Each row of a before or after table is a point. One or more steps were done to the points. Then noise was added and the rows were shuffled. The steps act on columns, c1 being the first. Write out the steps. A step turns or swaps two columns, mirrors them in a line or flattens them onto one, adds a multiple of one to another, or multiplies or shifts one. Angles are multiples of 10 degrees, from the lower column toward the higher: turns from -170 to 170, lines from 10 to 170 but not 90. Use the fewest steps. Two steps may share a column if one is a turn and the other turns, adds or multiplies; they go together, in the order done. Otherwise the lowest column goes first.
(in the rows, 128 means zero)

Before, 14 rows:
[[164 113]
 [121 166]
 [142 121]
 [ 84 128]
 [149  93]
 [114 145]
 [ 57 121]
 [113 147]
 [147  93]
 [ 96 152]
 [118  87]
 [136  60]
 [104 121]
 [125  98]]
After, 14 rows:
[[107 160]
 [137  87]
 [129 149]
 [161 156]
 [161 105]
 [152 105]
 [127 154]
 [166  69]
 [184 169]
 [150 138]
 [137 166]
 [109  91]
 [121 115]
 [134  85]]
Steps: mirror c1 and c2 in the line at 110 degrees

Before:
[[132  68 133]
 [137  90 118]
 [119 102 126]
 [160 135  98]
 [111  78 127]
 [138 166  90]
 [137  90 146]
 [138 151  60]]
After (8 x 3):
[[114  71 152]
 [151 162 107]
 [159 124 117]
 [124  91 140]
 [ 97  88 145]
 [123  87 168]
 [111 106 146]
 [146 145  80]]
Steps: turn c1 and c2 by -20 degrees; shift c3 by 20

Before, 9 rows:
[[190 147 156 120]
 [118 164 134  86]
 [120 117  86  90]
 [150 159 157 139]
 [163  94 176 137]
 [142  73 149 160]
 [121  75 140  87]
 [141 108 112 106]
 [142 154 117 107]]
After, 9 rows:
[[154 115  73  94]
 [122 127  58 150]
 [143 155  92 149]
 [138 108 132 179]
 [138 128 105  65]
 [113 126 119 160]
 [ 98  91 156 137]
 [108 100 123 123]
 [143  67 127 104]]
Steps: turn c1 and c3 by -120 degrees; mirror c2 and c4 in the line at 30 degrees

Before (11 x 8):
[[134 139 128 116 149 142 141 126]
 [131 124 143 117 135 111 110 136]
 [169 101  91 121 119 113 142 100]
 [136  95 113 117 113 109 173 124]
 [147 128 137 140 135  90 156 151]
 [138 128 144 154 138 146 122 151]
 [121 116 167 143 147 147 111 145]
 [105 139 138 154 138 136 111 156]
 [139 117 134 123 145 139 117 170]
 [174 120 116 102  88 139 146 100]
 [152 121 100 104  94 126 149 120]]
After:
[[174 119 117 131   8 122 145 100]
 [109 140 138 183 157 143 112 156]
 [144 117 133 154 179 133 116 171]
 [149 121 100 134  24 117 150 121]
 [135 127 136 171 149  86 156 151]
 [128 116 166 175 185 148 110 146]
 [129  95 114 148  82 109 173 125]
 [143 128 144 185 159 143 121 151]
 [126 123 143 147 148 110 110 137]
 [138 138 129 147 191 139 140 126]
 [161 102  91 150 100 100 143  99]]
Steps: turn c1 and c6 by -20 degrees; shift c4 by 30; multiply c5 by 3

Before, 11 rows:
[[146 122  88 158 103 163 159 137 119]
 [ 84 120  55  93 137 151 165  93 135]
 [175 170 118 121 165 136  99 136 141]
 [108  80 152 154 133 172 178 122 165]
 [127 160  79 161 133 119 147 136 115]
 [161 168 150  97 134 125 102 105  98]
 [150 101 127 131 129 124 159 145  71]
 [111 116 108  85  75  74 104  92 139]
 [159 170  98  81 147 131 179 144 150]
 [154  83  86 118 109 135 103 117  71]
 [103  93 152 100 116 163 141 148 135]]
After (11 x 9):
[[120 119  55  94  92 102 166 137  81]
 [117 118 108  86  93  24 104  75 110]
 [185 103 126 131 145  75 160 129 151]
 [135 123  88 156 137 114 160 103 146]
 [108 170  97  82 145  81 180 145 159]
 [138 160  77 160 136  69 149 134 127]
 [114 169 118 121 136  86  98 166 176]
 [ 91  80 151 153 121 123 179 133 109]
 [121  92 152 101 147 112 143 116 102]
 [185  84  86 120 117  84 102 110 155]
 [159 167 150  99 106  73 104 134 161]]
Steps: turn c1 and c9 by 90 degrees; swap c5 and c8; shift c6 by -50

Before (11 x 11):
[[ 55 111 113  83 139 122 141 132 175 115 105]
 [145 102 110 144 116 137 117 155 138 131 161]
 [151 133 118 137 101 130 119 183 139 121 105]
 [160 153 128 121  96 179 112 148 166 100 107]
 [ 68 110  77 147 132 143 169 104 145 104 114]
 [ 89 133 154 106 163 114 128 142 133 128 120]
 [161 152 104 123 114 128  75 156 141 113 123]
 [155 147 118 109  94 124 142 145 144 100 131]
 [100 103 116 100 127 119 111 133 102 167 123]
 [ 81 120  94  93 167 140 144 152 126 143 128]
 [ 87 161  72 163 108 166 168 117 202 134 124]]
After, 11 rows:
[[158 155 145  98 145 180 112 135 186 107 104]
 [152 142 125 123 135 129 118 132 142 116 106]
 [ 55 112 127 104  31 121 142 127 183 107 108]
 [ 97 104  93  74  83 121 112 122  72 151 121]
 [ 86 162  82 224  47 165 167 136 196  96 122]
 [162 155 121  44 167 126  74 134 150 103 123]
 [ 90 136 146 105 102 114 126 129 132 145 121]
 [155 147 137 130 135 126 142 129 164 102 133]
 [ 69 107 104 210  43 144 168 126 164  78 115]
 [ 81 126  91 117  95 140 146 128 116 120 127]
 [147 109 113 126 142 138 117 125 135 118 160]]
Steps: add 1.5 times c1 to c5; flatten c2 and c8 onto the line at 10 degrees; add -0.7 times c10 to c9; turn c3 and c10 by 40 degrees; add 1.5 times c7 to c4

Before (10 x 12):
[[134 138 147 162  85 136  97 133 140 124 133 139]
 [150  87  85 155 164 111  80 107 153 131 133 129]
 [120 147  85 151 132 166 129  95 119 120  85  96]
 [150 113 160 140 108  95 100 164 160  93 111 139]
 [112 130  86 132 160  92 133 113 122 158 101 153]
 [106 129 145 115  97 152 183 166 186 160 130  93]
 [120  69 124 111  96 166  88 175  93  81  93 149]
 [ 93 147  84 130 107  95 123 178 163  98 125 141]
 [ 85 115  96 116  95  88 169 132 189 168 115  88]
 [ 86 129 172 143 151 157  76 142 100 159  68 136]]
After, 10 rows:
[[132 139 147 164  89 136  94 136 143 128 108 141]
 [119 147  82 149 132 169 131  95 116 118  67  97]
 [120  69 122 108  93 169  86 172  94  80  72 148]
 [145  86  84 154 162 109  80 103 154 128 113 128]
 [ 84 120 100 112  95  87 167 131 188 168  94  90]
 [154 113 157 142 112  94 100 167 163  95  91 140]
 [113 127  91 132 159  93 129 114 126 162  85 150]
 [ 95 142  85 133 106  94 119 179 163  99 101 145]
 [ 85 129 174 142 155 159  75 144 103 156  44 134]
 [105 129 143 114  96 151 186 164 188 160 111  94]]
Steps: shift c11 by -20

Before, 10 rows:
[[170 101  85 153 245  81  91 156  92  55 131 151 136  33 116  64 108 124]
 [146 126 176  91  93 152 144 113 142 140 116 131 135  94 132 162 101 166]
 [158 106 135  63 200 150 127 113 186 153 117 122  99 132  76 112 101 128]
 [103 117 169 148  95  96 149 162 159 179 140 110 117 138  92 125 114 139]
 [113  88 171 148 113 149 150 105 164 107 125 123 183 137 125 121 117 193]
 [129 106 181 146 113 150 149 130 147 170  81 145  94 121 119 137 170 142]
 [ 89 136 158 152  84 155 149 125 185 108 130 110 115 110 126 117  98 108]
 [166 114  87 156  95 152 107 119 149 125  64 122 133 142 132 157 109 111]
 [164 147 158 155  96  80 157 117 118 151 104 127 142 139 133  99 137 125]
 [132 147 116  91  91 142 115 114 149 135 130 117  95 123 110 154 160 114]]
After, 10 rows:
[[173 149  82 124 244 183  90  61 145  91 143 209 138 181 116 107 105  94]
 [159 105 158 146  95 175 156 150 121 140 136 116 146 127 130 123 136 114]
 [126 118 180 157 115  99 151 168 115 129 176 131  92 150 121 134 166 146]
 [117 155 178 175 113  94 153  99 101 146 159 123 188 120 125 158 116 173]
 [149 123 179  99  95 101 144 144 126 144 133 161 134 140 130 150 101 168]
 [ 90 124 156 193  79  84 147 108  86 127 121 152 114 118 125 115 100 112]
 [169  94  87 168  91  95 108 124 116 135 186 119 130 114 131 130 111 129]
 [103 144 170 167  93 147 150 188  89 101 122 121 117 107  90 135 115 133]
 [159 138 142 101 200  85 131 151  81 146 155 123 100 124  78 125  98 121]
 [135 116 117 108  90 110 112 131 115 143 117 132  97 118 107 129 157 134]]
Steps: turn c2 and c11 by -140 degrees; add 0.7 times c9 to c4; turn c6 and c9 by 160 degrees; turn c8 and c10 by -80 degrees; turn c12 and c14 by 110 degrees; flatten c16 and c18 onto the line at 60 degrees

Before:
[[ 78 162 120 114 111 118  94  72 162 153 148 142 126 153 134 156 102 131
  171  85]
 [ 96 149 126 168 111  79 111 127 126 150 150 135 174 143  95 124  98 154
  169 146]
 [ 83 141 134 133 143 152  91 136  86 139 136 163  96  94 168 112 156 159
  167 114]
 [152 152  79 111 124  84 154 123 118 138 138 138 123  90 152 135 150 179
  138 160]
 [128 153 109 135 143  90 176 128 142 127  90  96 111  85 126 169 147 182
  154 104]
 [132 116 164 142 179 143 141 131  83 121 164  98 166 101 130 151 111 146
  165 146]
 [106 109 149 175 166 122 145  63 121 122 102 121 126 136 123 110 123 166
  128 101]
 [139 135 157 137 130 130  88  70 135  93 109 171 169 112 170 170 157 103
   85 157]
 [160 132 175 184  99 152 148 120 108 154 173 107 146 106 102 116 157 132
  120 166]
 [131 148  95 186 104 121 103 150 143 126 145 170 136 136 151 168 179 165
  170  98]
 [102 131 129 141 174 133 116 109 145 105 158 154 104 143 111 158 153 150
  100 137]
 [117 140 125 123 130 122  89  75 144  94 156 158 155 175  87 135 149 114
  150 171]
 [121 178 141 163 139  76 140 129  86 122 152  97 158 133 117  83  98 126
   81 115]]
After (13 x 20):
[[105 107 148 175 167 124 172  63 125 122 101 121 127 136 132 111 124 168
  127 104]
 [117 144 125 124 130  88  30  74 142  95 156 159 155 173 127 135 148 114
  151 171]
 [132 109 164 142 180 133 161 130  85 122 164 100 167 102 112 150 110 147
  167 146]
 [ 77 167 120 115 110 131  42  73 156 151 148 142 127 154 138 156 101 131
  171  86]
 [159 127 175 183  99 107 178 121 108 154 172 108 147 106 100 116 158 133
  122 164]
 [121 168 140 164 138 108 159 129  78 123 152  98 157 130 179  83  99 126
   82 116]
 [132 149  96 186 105 149  63 150 140 126 145 170 136 137 137 167 178 164
  170  97]
 [103 135 129 139 173 113  98 110 145 103 159 155 102 144 119 157 152 150
  103 138]
 [ 84 134 134 133 146 173  37 135  83 140 135 163  96  94 112 113 156 159
  167 113]
 [128 155 109 134 143 121 248 128 136 126  89  97 111  85 165 170 147 181
  154 105]
 [ 98 149 127 168 111  86  86 126 122 151 151 135 174 143 170 124  98 154
  170 146]
 [138 136 157 137 131 171  28  71 135  93 108 171 169 113 134 170 157 104
   84 157]
 [152 150  79 111 125 145 195 122 115 137 138 137 122  92 175 135 149 178
  139 160]]
Steps: turn c2 and c9 by -10 degrees; turn c6 and c15 by -80 degrees; multiply c7 by 2.5
